Every row gives one point. Each copy is the shape, with its points in the same order, stretched, turned, moved and blurred by noise. Some copies are also mirrored. Which?

Shape (8 x 2):
[[-21   1]
 [ -1 -23]
 [  9  40]
 [  7 -17]
 [-26  40]
 [ -2  11]
 [-38 -37]
 [ -6  33]]
Copy 1 (8 x 2):
[[ 28 -14]
 [ 14 -26]
 [ -9  30]
 [  5 -24]
 [ 23  21]
 [  9   5]
 [ 49 -52]
 [  6  23]]
Copy 1 is: mirrored
Copy 2 (8 x 2):
[[ 22  13]
 [ 40  -7]
 [-30 -13]
 [ 30 -14]
 [-17  17]
 [  4  -2]
 [ 66  30]
 [-18   0]]
Copy 2 is: mirrored
Copy 3 (8 x 2):
[[  4 -18]
 [ 25  -4]
 [-49   0]
 [ 20   3]
 [-44 -31]
 [-12  -3]
 [ 59 -34]
 [-40  -6]]
Copy 3 is: only turned

Shape (6 x 3):
[[-27  22 -34]
 [ 28 -17  14]
 [  0 -12  33]
 [-20  46  13]
 [-45 -22  18]
 [ 26  29  14]]
Copy 1 (6 x 3):
[[-11   7  52]
 [-10 -14 -34]
 [ 13  25 -23]
 [ 47  22  42]
 [-10  58  18]
 [ 38 -25  -1]]
Copy 1 is: mirrored
Copy 2 (6 x 3):
[[ 24  13 -26]
 [-27  14  10]
 [-36 -12 -16]
 [  6 -44 -21]
 [-28  -2 -48]
 [ -4 -18  14]]
Copy 2 is: mirrored
Copy 3 (6 x 3):
[[ 49 -16  -5]
 [-32   6 -17]
 [-39   6  13]
 [ 21  18  27]
 [-29 -24  26]
 [  1  31  -6]]
Copy 3 is: mirrored

Shape (12 x 6):
[[-34   2 -59 -37  -9  11]
 [-24   8 -27 -12   6  24]
 [ 43   1  14  19  -8 -36]
 [-37  -1 -50  -4  30  16]
 [ 30 -57  13  15   3 -28]
 [ 12  14  33  12 -13 -20]
 [ 35  11  15  39 -28  -7]
 [-20 -11 -25 -39  13  36]
 [  3 -32  -4  -4  23 -44]
 [  0  33 -46  15 -20  -1]
 [ -7 -48   5 -11   5 -25]
 [ 17 -24 -17 -26  29 -10]]
Copy 1 (12 x 6):
[[-51   5 -22  10   8  70]
 [-26  23  -8  12  23  48]
 [ 33   1  -3 -34  -8 -15]
 [-33  28 -42  14  35  42]
 [ 24 -21 -31  17 -20 -58]
 [ 17  31  34 -20  -4  -3]
 [ 52  33   1  -4 -22   9]
 [-38  -9  -2  37  35  35]
 [-11 -23 -38  -9   4 -38]
 [  6  29 -30 -12  -6  73]
 [-13 -16 -18  14 -11 -44]
 [-18 -38 -24  -4  22 -13]]
Copy 1 is: only turned
Copy 2 (12 x 6):
[[-19  34 -30   7  29  21]
 [  5  10 -18  20  23   7]
 [ -5 -26  33 -35  -3 -26]
 [ -3  30 -46  25  20 -14]
 [-26 -39  -2 -17 -58 -41]
 [ -3 -12  45 -14   4 -11]
 [-22 -51  24 -13  29 -26]
 [ 12  11 -33  22  -2  23]
 [-12  10   2 -20 -35 -33]
 [-17   3  -5 -12  62  -8]
 [-26  -4   4  -6 -45 -21]
 [ 16   5 -29 -10 -29 -14]]
Copy 2 is: mirrored
